Each row is a point. To make a cloud, some directions were put in groups of two or more. Within a group, all points are equally far from the middle, so they leave a hole (a ring in 2 directions, a hollow ball in 3). The other directions are filled evenly. Then the cloud was stretched, turned, moved and blurred a little. Count the holes, and give their numbers of directions, smallest first.
In the rows, zero is written as 128.

Cloud (22 x 3):
[[ 84 121 157]
 [146 114 144]
 [ 79 132 108]
 [151 134 117]
 [101 100 155]
 [ 76 114 129]
 [141 134 100]
 [102 113 164]
 [ 73 141 137]
 [ 94 111 104]
 [ 75 133 114]
 [ 96 145  95]
 [ 75 120 144]
 [140 134 152]
 [137 156 138]
 [104 171 128]
 [ 81 158 134]
 [ 91 101 117]
 [130 159 103]
 [126 166 134]
 [118 145  91]
 [133 117  98]]
Holes: 1 (3)

Cloud (31 x 4):
[[132  85 112 150]
 [159  87 156 122]
 [117 130  93  92]
 [152 105 165 144]
 [125 120  87  96]
 [ 89 110 135 126]
 [126 113 112  80]
 [144 165 118 125]
 [117 144 141  80]
 [128 131 178 118]
 [112 113 137  77]
 [143  82 139  98]
 [145  84 132 153]
 [106 126 167 102]
 [129  80 117 146]
 [155 117 109 163]
 [125  90 136  86]
 [124  93 137  85]
 [137 122 173 142]
 [ 94 138 111 135]
 [164 110 165 117]
 [146 107  99  92]
 [146 107  84 143]
 [117 131  96  90]
 [167 111 163 115]
 [171 141 114 126]
 [142 111  86 102]
 [118 143 150  83]
 [100  91 127 127]
 [129 107 116  80]
 [121  87 108 145]]
Holes: 2 (2, 2)

Cloud, 48 rows:
[[164 138 142 147 136 166]
 [128 115 142 183 162 111]
 [ 90 109 139 144  88 127]
 [159 168 122 141 155 153]
 [143 151 100 170 129  87]
 [116 117 100 165 174 115]
 [147 172 115 109 155 121]
 [158  95 135 148 110  92]
 [135 108 121 183 157  98]
 [152 147 151 154  95 135]
 [ 85 136 117 188 132 100]
 [ 90  85 114 164 104 106]
 [ 87 104 113 169  94 119]
 [147  98 111 174 137  83]
 [ 97 125 176 127 151 122]
 [ 94 124 142 173  92 102]
 [157 150 161 155 115 110]
 [158 121 130 130  84 127]
 [154 122  90 172 135 149]
 [119 132 145 126 176 154]
 [ 88 126 115 165 111 160]
 [119  92 142 108 140 112]
 [146  98  86 129 122 153]
 [ 95  87 112 131 107 133]
 [136  94 160 140 123 141]
 [ 96  81 134 137 113  95]
 [128 100 136 163 157  81]
 [ 96 122 147 168 119 161]
 [ 88 150 145 120 163 151]
 [142 159 142 100 111 144]
 [115 171 156 143 113 154]
 [146 100 137 102 133 138]
 [138  79 138 160 109 122]
 [ 84 117 105 136 111  81]
 [130 171 122 157 141  86]
 [120  81 152 154 121 102]
 [ 94 131 146 147 106  72]
 [101  91 137 151 103 144]
 [137 127 124 150  86  81]
 [137 108  90 160 161  97]
 [138 136 128 128 179 151]
 [132 137 110 127 110  69]
 [130  94 165 140 127 132]
 [125 168 140 164 105 151]
 [151 127 136 122 166  97]
 [156 134 153 130  94 117]
 [158  98 150 127 114 122]
 [155 161 120 101 135 153]]
Holes: 2 (2, 4)

Cloud (50 x 6):
[[114 142 163 104 158  82]
 [138  93 123 125 103  89]
 [ 78 135 111 148 114 138]
 [109 174 133 116 159 151]
 [152  90 106  98 131 111]
 [163  98 124  91 144 137]
 [129  99 130  77 144 125]
 [ 80 141 156 145 142 122]
 [ 96 169 128 165 119 134]
 [154 137 151 136  92 158]
 [144 186 160 124 121 107]
 [ 78 124 114 157 138 114]
 [117 180 137  99 151  99]
 [128 115 120 147 136  68]
 [107  94 148 143 120 134]
 [103 162  95 116 148  86]
 [112 137  89 105  94 121]
 [106 119  94  86 122 123]
 [128 147  93  84 110 126]
 [157 175 143  88 120 113]
 [120 148 131  74 138  86]
 [123 101 136 123  98  82]
 [135 118 123  84 150  76]
 [147 102 157 107 149 151]
 [105  96 132 159 133 130]
 [162 143 144 127 179 117]
 [107 142 102 113 100  77]
 [125 174 133 140  91  91]
 [140 128 120 176 127 148]
 [159 165 157 138 161 130]
 [109 115 120 118  98  74]
 [128 108 106 162 158 119]
 [145 183 136 124 161 132]
 [154 146 102 141 168 140]
 [ 90 151 144 112 162 142]
 [126 154  97 166 126 148]
 [153 106 123 149 100 144]
 [121 163 154  83 117  98]
 [126 147 121 159 100 162]
 [147 154 114 121 156 170]
 [143 155 152 111 105 165]
 [177 155 107 101 127 107]
 [168 128 139 138  85 113]
 [101 153 124 131 100  73]
 [135 145 103 126  77 130]
 [163 112 160 130  99 136]
 [178 143 121  88 122 138]
 [113 177 106 115 162 116]
 [101 151  97 121 134  74]
 [148 143  93 142 154 156]]
Holes: 3 (2, 2, 2)

Cloud:
[[128 147 133 149 157 121 178 103]
 [ 99  80 140 142 159 145 127  94]
 [144 141 110  98 174  75 148 127]
 [119 154 130  85 167 118 119 101]
 [137 104 115  87 140  85 122  86]
 [169  94 145 131 166 111 164 102]
 [120 119 149 159 162  96 130  84]
 [150  99 117  88  97 142 116 152]
 [133 141 157 137 106 130 161 108]
 [117 115 105 148 120 148 174 151]
 [ 96 127  77 137 127 150 155 115]
 [113 102 136  79 144 139 114 153]
 [117  94  97 130 199 121 155 137]
 [148 135 120  96 107  72 134 122]
 [108  73 153 130 185 113 153 109]
 [134 135  79 108 125 135  87 109]
 [114 115 124 169 168 141 170 143]
 [129 135  80 129 120 133 144  85]
 [169 110 120 117 186 148 112 147]
 [127 115  76  88 151 144 131 160]
 [101 133 106 113 115 148 166  92]
 [ 82 125 147 120 158  87 138 108]
 [115 119 114 144  89 154 109 118]
 [139 126  74  95 177 109 143 138]
 [150  97  87 141 188 109 137 132]
 [135 112 115 112 156 128 129  62]
 [ 96  84 104 100 174 113 144 109]
 [156 111 144 117 114  76 116 153]
 [176 111 130 140 169 137 150 163]
 [111 146 122 116  91  98 124 104]
 [102 143 108 109 106 131 166 165]
 [151  97 142 142 188 131 137 170]
 [183 131 155 125 149 151 136 134]
 [123 160  81 133 147 153 156 119]
 [172 143 143 129 187 136 124 143]
 [173 135  92 137 150 151 110 150]
 [164 134 174 118 137 130 147 105]
 [118 161 158 121 166  91 140 117]
 [179 128 153 143 147 116 108 151]
 [124 130 102 122 111 161  88 110]
 [122 144  91 100  99 147 133  93]
 [150  98 120 110 178 123 183 117]
 [113  98  77 129 122 159 132 152]
 [153 118 141 132 152  93 156  80]
 [109 106 115  91 100  90 152 139]
 [151  86 112  85 120 138 107 107]
 [ 91 138 154 131 175  90 147 121]
 [165 123 143 134 164  96 150 173]
 [ 90 123  86 129 165 101 148 153]
 [171 131 143  96 181 150 139 126]
 [ 93 115  90  80 125 116 153 135]
 [131  87  99  94 188 141 143 117]
 [171 135 155 150 115 131 124 130]
 [128  90 146 116 188 143 118 156]
 [110 134 111 112 168 135 179 163]
 [115  96 130  89  96  96 135 137]
 [140  78 124 153 140 158 134 154]
 [129 168  91 135 142 143 164 127]
 [ 89 142 140  97 175 125 138 112]
 [ 79 124 123 110 147  86 159 121]
 [137 113 162 126 160 143 157 176]
 [136 116 152 116 164 150 157 176]
 [109 165 131 138 159  87 152 126]
 [150 153 121  94  89 146 126 121]
 [113 119 113 167 150 101 115  94]
 [127 142 119 116 133  76 144  87]
 [137  99  85 105 155 144 104 159]
 [126 149 153 109 108 150 107 134]
 [100 135 100 144 130 124 115 177]
 [124 116 144 153 113 125 163 167]
 [ 85  90 109 123 113 109 114 115]
 [150 117  73 102 165 138 160 133]
 [113  97 153 161 107 132 116 132]
 [116 129 105 184 150 132 131 134]
 [120 114 124 164 150 168 161 129]
 [161 142  85 148 154 108 148 130]
 [114  80 115  79 119 139 142 112]
 [134  74 119 149 158  92 104 143]
 [101 143 146 102 124 129  98 127]
 [148 155 134 105 160 163 108 133]
 [119 150 110  98 122 113 158  83]
 [176 138 138 125 145 122 105 166]
 [133  75 114  85 114 121 125 105]
 [126 106 118  98 159 101  99 163]]
Holes: 2 (2, 6)

Cloud (106 x 9):
[[119 111 146 113 175 148  74 104 125]
 [127  91 112 118 119  95  87 167 124]
 [129 102 139  71 167 132  92  65 131]
 [130 123 134 125 110  83  94  68 134]
 [130 149  65 150 112 141 107 108 144]
 [ 80 130 146 109 114 124 112  88 151]
 [ 98  85 127 119 145  97 113  84 133]
 [121 106 112 130 177 165 121 110 155]
 [110  97 136  72 170 137  99 160 143]
 [129  80 164 101 152 137  97 179 166]
 [113 129 116 109 109 177  93 101 108]
 [133 121 118 162 108 103 109  88 130]
 [122 126 114  68 149 162 141 132 129]
 [101 112 147 107 138 156 143  92 116]
 [148  73 131  99 132  63 104 103 136]
 [145 104  94 122 132 120 100 159 116]
 [122 113  94 165 121 116 107 135 165]
 [ 94  91 123  91 126 148 133 112 185]
 [128 146  88 130 186 152 103 112 127]
 [107 121  92 129 109 122 152 164 145]
 [135 155  89 147 159 170  92  86 131]
 [135 118 109 117 124 179 158 160 102]
 [114  96  91 123 118 112 129  94 188]
 [138 149 135 134 158 101  85 104 160]
 [110 140 101 131 138 101 170 132 124]
 [156 128 127 111 145 111 108 128 193]
 [126 124 123 146  83 147 152 134  99]
 [103 119 167  72 153 129  96 124 133]
 [158 126 150 101 131 137 124 144 148]
 [137 141  88 117 136 108  68 118 133]
 [149 104 129 104 165  88 127 129 131]
 [141 104  97 147 120  83 143 110 114]
 [ 86 116 114 114  95 170  80 127 160]
 [121 179  95 163 149 101 113 103 161]
 [116 174 105  99 141 134 133 133 101]
 [ 90 138 102  93 146 111 105 127 145]
 [128 106 111 127 121 132  73 155 116]
 [100 109 163 122 145 122  83  71 162]
 [140  81 141 137 146 119 105 147 137]
 [155 145 142 156 156 137 103  94 110]
 [118 148 101 127 110 169 170 159 175]
 [145  81 153 105 132 112 140 102 117]
 [ 93 117 154  80 129 129 107  79 144]
 [135 152 124 143  99 125 139  72 125]
 [149 103 105 150 150 149 129 123 140]
 [ 95 113  89 128 153 160 128 149 171]
 [115 113 138 137 174 103 120  67 167]
 [137 152 169 137 161 136 110 112 128]
 [ 84 115 124 123 130 106 115 122  92]
 [121  93 119  94  82 156 107 116 120]
 [165 130 153 144 127 125 126  85 124]
 [ 98 115 133 123 129 100  72 125  97]
 [108 119 128  75 134 129 143  90 139]
 [123 138 117  92 158 130 152 134 189]
 [154 143 114 113 199 119 128 106 144]
 [115 137  94  93 128 164 164 161 131]
 [162 126 131 139 172  90 159  99 169]
 [124 134 126 123 167 170 120 121  82]
 [145 112 129 120 201 107 111 103 162]
 [130 114 127 142 141 174 159 136 155]
 [113 113 126 121  91  88 122 152 142]
 [107 108 147  75 174 163  88 130 148]
 [126 114 114 146 195 150 116 111 159]
 [110 106 131 100 110 101 134 141 189]
 [163 113 146 133 119  96 139  96 128]
 [125  98 122 115 157 101 116 167 138]
 [139 162 163 131 169 139 114 100 153]
 [113 157  93 151 113 102 115  86 126]
 [129  89  99 104 142 134  80 164 163]
 [176 112 134 139 169 107 129 116 147]
 [114 140 143 148 155 163 126  82 126]
 [ 88 133 124  99 125 112 154 124 129]
 [ 67 116 121  94 127 178 104 113 151]
 [108 138 148  89 119 143 105  82 147]
 [133 137 118  79 154 126 153 110 143]
 [137 134 116  89 187 138 117 117 147]
 [103 124 105 120 114 117 171 137 142]
 [109 122 132 119 121 109  99  49 128]
 [113 103  81 138 137 126 136 108 150]
 [ 89 141 112  99 137 173 104  86 174]
 [171 115 120 118 160  87 133 125 134]
 [126  84  81 137 129 106 113 114 130]
 [121 121 103 139 139 173 156 161 138]
 [143 114 129 106 117 158 104  99 167]
 [127 121 133 153 157 139  75  69 151]
 [122 137 127 113 174 106 140 144 141]
 [128 115 138 101 183 146 121 160 161]
 [117 139  92 139 176 132  85 110 127]
 [131 122 137 127 169 155 149  80 137]
 [135 145  94 142 121 167 117 159 135]
 [ 86 101  94  86 118 115 125 162 141]
 [138 108 166 129  93 120 126 111  90]
 [134 162 122 101 136 136 136  54 121]
 [ 94 109 145  79 153 183 122 122 160]
 [ 94 104 168  93 135 142 142 104 129]
 [125  90 104 121  92  70 104 116 125]
 [121 142 128  91 129 137 181 149 150]
 [109 169 121 101 116 121 125 136  98]
 [123 105  99  67 134 153 126 146 140]
 [105  93  95 105 136 114 112 170 122]
 [121 104 155 110 157 124  89  66 111]
 [125 127 130 103 186 100 109  91 183]
 [145 129 105 170 134 104  90  90 115]
 [143 107  71 128 157 140 114 135 144]
 [152 136 143 103 171 156 161 150 154]
 [ 97 167 131  95 141 151 114 128 170]]
Holes: 2 (2, 4)

Cloud (90 x 9):
[[144 126  91 147 167 127 144 154 133]
 [125 103 144 121 134  92 153 147  95]
 [120 181 111 164 101 109 113 115 174]
 [152 164 135 131 124  97 164 111 128]
 [ 74 202 123 171 151 108 127 121 129]
 [120 106 147 170 163 137 148 116 118]
 [174  99 129 127 188 116 165 161 125]
 [117  75 144 116  67 110 102 121 105]
 [129  95 138 125  69  87 133 124 169]
 [120 134 130 181 158 132 178 125 143]
 [127  58 124 116  83 134 125 137 160]
 [113 143 109 184 122  97 171 105 146]
 [134  52 124  99 114 125 147 127 177]
 [102 156 114 115 135 165 156 154 133]
 [103 107 100 107 149 147 134 142 163]
 [124 104 129 100  68 140 105 132 155]
 [ 76 153 118 133 124 130 110  87 144]
 [115 170 132  95 146 124 145 123 120]
 [123 117 179 127 117 159 133 127 138]
 [126 167 147 168 150 166 134 132 106]
 [136  92 173 113 117 165 115 147 133]
 [138 185  99 156 141 120 156 115 150]
 [113 121 136 169 168 149 138 148 110]
 [181 133 126 122 159 130 129 139 160]
 [146 125 123 119  97  65 136 139 132]
 [108  81 145 100 137 154 148 103 107]
 [151 173 116 144 174 129 165 115 140]
 [116  71 143 119  82  94 146 124 125]
 [155  69 143  88 110  85 139 110 141]
 [119 115 143 107 143 107 114 167 111]
 [122 165 150 158 125 111 132 132 170]
 [145 122 127 122  94 117 142 182 128]
 [115  93 150 110 155 138 157 147  90]
 [151 137 154 159 127 151 170 141 154]
 [ 84 134 113 111 145 145 123 135 120]
 [129  73 147 147 158 147 157 139 155]
 [ 78 148 143 145  89 113 158  96 136]
 [125 123 166 115 107 155 116 145 111]
 [ 76 135 136 142 138  90 144 132 144]
 [106 184 102 126  88 105 142 124 148]
 [141 149 150 112 142 145 172 175 148]
 [123 100 135  96 152 115 161 182 130]
 [121 127 147  98 109 172 130 144 127]
 [103 101 157 122 138  97 148 141 112]
 [105 145 127 142  74 132 158 107  94]
 [143  65 133 114 123 130 178 140 111]
 [137 143 107 118  60 123 119  99 117]
 [138 124 153 111 116 125 149 182 136]
 [150  54 142 120 155 175 120 153 146]
 [152  71 150  96 120 138  89 108 134]
 [132 171 119 159  95 136 117 109  85]
 [169 124 150 128 109 104 167 115 138]
 [116 137 130 118  96 148  93 142 150]
 [116  77 143  88 109 104 107 121 168]
 [139  65 124 120  81  92 130  94 122]
 [152 152 119 133 144 124 178 107 163]
 [120 140 130 107  91 142 113 160 135]
 [184 109 158 145 126 124 157 133 124]
 [142 122 112 136  88 149 106 151 158]
 [157  99 131 140 146 140 105 156 108]
 [146  88 143  90 108 135 138 178 115]
 [166 101 104 114 160 108 159 161 145]
 [129 136  88 127 137 124 163 143 103]
 [155  77 168  96  93 134 136 128 110]
 [132 130 121 145 132 110 167  72 130]
 [120  69 107  89 135 159 141 145 161]
 [170 106 133  91 143 116 162 173 168]
 [167 127 161 153 147 151 164 105 132]
 [ 86 147 128 111 174 121 143 131 143]
 [129  86 161  92 163 116 156 169 116]
 [115 145 159 129  81  91 145 128 140]
 [ 99 118 152 130  93  66  98 116 145]
 [169 142 120 125 146 146 117 120 151]
 [127 134 139 138 125 155 114  76 131]
 [116 182 131 125  92 100 131 142 106]
 [136 104 172 131 117 146 139 163 148]
 [179  94 141  91 128  97 142 114 147]
 [116  63 150 110  91 107 144 129 127]
 [128 135 135 123  55  84 127  79 135]
 [118 178 162 158 121  96 112 129 112]
 [118  92 132 109 119  93 132 141 178]
 [169 114 166 141 119 136 138 121 102]
 [146  93 112 115 114 107 125 140 186]
 [117 153 104 141 157 106 136 126  92]
 [139  75 176 120 128 130 117 139 109]
 [151  87 132  81 144 118  98 130 127]
 [172  76 140  78  93 140 130 105 132]
 [160  99 130 140 161  97 131 127 156]
 [171 108 107 129 132 142 116 163 151]
 [ 73 151 144 163 137  84 134 115 111]]
Holes: 3 (2, 3, 3)

Cloud, 100 rows:
[[100  68 149 125 142 120 148  96 143]
 [162 154  73 120 130 151 109 154 139]
 [111 160 136 102 127 143  67 173 141]
 [125 126 143 163 170 111  96  89 155]
 [135 136  54 137 111 139 137 115 134]
 [163 140  97 136  96  71 100 112 116]
 [133 105 121 102 124  95 130  83 156]
 [156 117 120  80 121 164  90 138  79]
 [130  98  68 104 140 134  96 115 117]
 [164 129 166 126 118  98 151 133 122]
 [136 120  78 118  83 144 175 165 135]
 [112 145 134  95 135  92 140 114 132]
 [179 102  90 147 111  93 129 121 150]
 [144  97  70 101 110 104  81 142 144]
 [163 151  97  90 112 106 118 175 156]
 [104 124 143 154 159 102 144 111 188]
 [164 154 102 124 108  77 150 152 117]
 [112 147 109  76 150 124  93 123 114]
 [146 140 169 106 154 136  92 108 122]
 [148 144 168 140 127  92 108 151 144]
 [ 90 147  94 110 129 136 155 150  94]
 [120 161 137 152 176  97 142 125 116]
 [152 130  85 147 112 120 133  86 113]
 [121 119 149 151 180 131 142 108 181]
 [142 116 104 109 148 101 187 130  85]
 [157 133 100 119  79 124 141 173  85]
 [124 152  79 137 166 108 130 150 134]
 [108 153 123 104 160 114  79  99 116]
 [ 85 129  94 151 126 159 121 146 146]
 [150 110  83 128 136  87 117 110 167]
 [146 131  96 119 114 116 172 144 185]
 [150 126 138 106 108 132 169 178 121]
 [132 121 125 100 129  78 158 144 116]
 [153 143 162 118 157 127 152 144 121]
 [156 117 164 103 129 115  78 154 123]
 [137 131  95  76 118 182 124 148 112]
 [ 96 184 116 140 152 130  82 121 119]
 [117 118 157 106 131  99  63 129 122]
 [140  96  83 122  76 125 174 152 134]
 [141 113 136 118 123 135 181  83 129]
 [126  89 132 124 108 166 100 115 135]
 [167 121 137 139 128  93 176  90 115]
 [ 96 153 140 132 137 154  99 114  95]
 [125 129  92  87 120 125 181 154 126]
 [107 101 116 115 131 166  87 148 138]
 [145 161 104  69 107 117 104 157 141]
 [116  97 150 120 114  84 149 175 115]
 [152 133 160 151 147  95 111 141 113]
 [117 126  83 122 110 108 114 162  90]
 [105 160 157 121 141  95 110 148 158]
 [131 111 125  92  88 164 127 181 112]
 [138 125 156 114 141 107  86 168 138]
 [144 102  90 123 121  79 169 164 124]
 [117 122  56 141 134 132 155 119 121]
 [138 115 149 183 136 105 146 119 158]
 [152  94  68 111 116 127 155 138  75]
 [129 168 159 114 134 137  93 118 156]
 [111 153  75 134 159 127 101 152 148]
 [109 150 155 111  81 136 136 186 130]
 [ 93 112 118 115 141 121 157  91 161]
 [ 80 130 118 153 136 156 121 103 136]
 [132 139 101 102 124 126 131  99 182]
 [105 115  85 162 125 116 106 128 146]
 [132 128 124  97  84 131 134 109 100]
 [136 102 172 122 132 133 126  99 156]
 [145 165  82 150 131 137 136  81 124]
 [107 143 127 123 110 160 120 175  97]
 [104 166  80 126 120 116 117 154  99]
 [142 139  93 147 122  76 152 108 178]
 [135 171 122 145  86 128 133 177 110]
 [127 166 127 146  98 145 116 133 105]
 [158 125 131 132 120 139 140 140  64]
 [110 155 141 128  76 146 122 146 121]
 [132 136 150 149 129 141 150 121  80]
 [159 120 109 164 132 130 121 136 157]
 [151 185 138 151 144 118 126 132 133]
 [ 99 142 117 147 108 170 105 126 154]
 [123 123 104 101 109 132 123  76  94]
 [138  74 156 137 127 122 153 145 163]
 [151 144  96 118 138 122 109  84 164]
 [122  79 100 114 149 125 185 127  94]
 [175 113 101 119 144 133 115 128 154]
 [150  76 124 130  77 114 170 120 133]
 [120 142 102 105 166 110 174 144 137]
 [168 134 108  94 151 118 167 139 122]
 [ 97  75 159 144  99 110 138 121 138]
 [107 111 151 138 173 120 129  95 176]
 [143 124 155  99 119 141 160 108  94]
 [120  90 127 127 156 102 151 146 158]
 [129 162 126  76  92 145 118 147 123]
 [166 145 113 145 119  89 127 103 158]
 [111 154  77 122 125 114  89  97 170]
 [128 112 114 157 163 107 143 153 152]
 [111 155 101 150 119  89 111 119 105]
 [ 89 106 128 119 111 116  87 102 148]
 [131 125 161  89 113 140  85 161 122]
 [114 128 154 155 152  95 115 109 182]
 [155 156  81 145 114 117 116 131 185]
 [143 135  91  92  89 163 106 171 103]
 [121 131  92 138 122 114 149  78  89]]
Holes: 3 (2, 2, 3)
